Each row of a before or after table is a point. The points were changed in one or more steps. Then noise was added and the rows were shuffled. The steps act on columns, c1 being the first. Write out the steps. A step turns or swaps two columns, mirrors them in a line or flattens them onto one, adds a multiple of one to another, or multiplies or shifts one. Angles are multiples of 10 degrees, from the lower column toward the higher: turns from -170 to 170, lines from 10 to 170 but not 90. Use the fewest steps. Two steps may share a column if one is a turn and the other turns, adds or multiplies; they go together, in the order done. Otherwise the lowest column goes first.

Before, 9 rows:
28 -40
-2 32
-68 86
41 43
29 -15
25 -1
23 -60
29 75
6 -5
After, 9 rows:
1 -2
-13 5
20 -13
8 -6
46 -16
21 -9
29 -7
37 -12
-85 28
Steps: flatten c1 and c2 onto the line at 160 degrees

Before:
-87 26 -37 -22
-72 32 21 -12
66 5 68 -12
-53 -16 56 -41
-28 -30 -6 37
23 -26 -66 26
21 102 10 -73
7 -56 -3 19
22 -16 -20 36
-15 9 -2 4
After, 10 rows:
-89 34 26 -24
-78 -11 51 -31
1 -26 -61 38
-107 24 -35 -32
-30 7 -4 -1
-49 -30 -5 45
2 -16 -23 36
47 7 69 -13
-19 -55 -1 39
-3 105 10 -110
Steps: shift c1 by -20; add -0.3 times c2 to c4

Before (8 x 9):
-2 24 33 -47 -75 8 36 0 -43
-60 -3 -21 -41 -16 -29 48 6 61
-9 17 -14 42 31 35 -36 22 -19
14 -27 29 -28 -102 -11 23 72 -38
44 -54 -2 39 48 -5 21 -55 31
-37 -74 -43 -13 -41 30 40 16 9
52 0 -84 -41 67 -53 -48 -25 -33
-6 -25 -17 76 13 -32 53 -35 -3
After (8 x 9):
46 14 24 -8 30 41 -46 -15 -20
57 -27 4 -47 11 -26 66 40 -6
24 -56 -13 -28 47 8 22 52 32
-4 -75 48 13 -37 81 24 -5 4
-22 -6 68 30 73 -139 -28 50 -37
9 -4 27 65 -17 -16 47 3 63
-73 17 -29 8 -76 39 30 -9 -41
-86 -27 2 -32 -106 0 25 -80 -35
Steps: add -0.7 times c5 to c1; turn c1 and c4 by -140 degrees; turn c3 and c8 by -160 degrees; turn c6 and c7 by -20 degrees; multiply c6 by 2

Before (13 x 12):
-43 -20 7 53 -3 38 -10 -50 -21 -8 -32 -31
35 -19 13 64 -39 -5 5 20 15 6 34 -16
-30 42 -106 9 53 -2 -17 -14 35 -30 2 -1
13 28 -42 9 2 -36 -71 -12 -83 -34 -78 40
-24 0 -62 -2 -39 -2 -67 -15 13 -46 -9 -14
53 8 116 23 -18 20 -65 -24 32 -48 -10 61
12 -93 -39 41 -14 45 -81 -59 34 45 14 30
3 26 -19 -11 -59 -4 13 16 -36 38 -46 -21
18 -61 0 20 -24 -15 -47 16 22 -7 -58 51
0 -1 92 10 21 -48 -62 -1 1 9 -14 19
-48 35 -62 18 -29 94 -65 35 -64 -32 -38 -32
-38 -2 -6 36 -50 2 -39 -1 -36 17 -12 59
-25 -23 -38 -54 35 17 -53 -11 -7 -68 34 31
After (13 x 12):
-39 -69 61 45 48 41 0 35 36 98 -13 83
18 25 -23 23 28 22 36 0 56 -165 -9 78
-26 -47 -14 -15 3 20 38 -51 41 -14 -27 61
-13 -39 -151 13 -25 -53 7 39 16 -82 5 55
8 13 -125 4 -31 11 -8 34 31 29 -37 11
4 8 -104 94 4 17 -55 -61 -99 -5 -3 51
-5 -23 24 -3 40 31 42 -35 -4 36 19 58
-6 3 77 -49 -20 12 -1 -2 -1 -50 -23 70
0 -15 -132 1 39 3 -33 -18 -11 -29 8 62
0 4 24 -4 17 61 -13 -5 0 -3 54 -10
19 23 -96 -39 8 2 20 -34 -71 -26 -65 74
7 13 57 3 35 -8 -15 -71 -51 69 -6 -18
-21 -35 -14 37 32 67 -31 4 -38 -21 -55 -5
Steps: flatten c1 and c2 onto the line at 60 degrees; multiply c10 by 2.5; turn c3 and c10 by -50 degrees; swap c4 and c6; turn c5 and c8 by 140 degrees; turn c8 and c11 by -40 degrees; turn c7 and c12 by -70 degrees; add 0.7 times c7 to c9
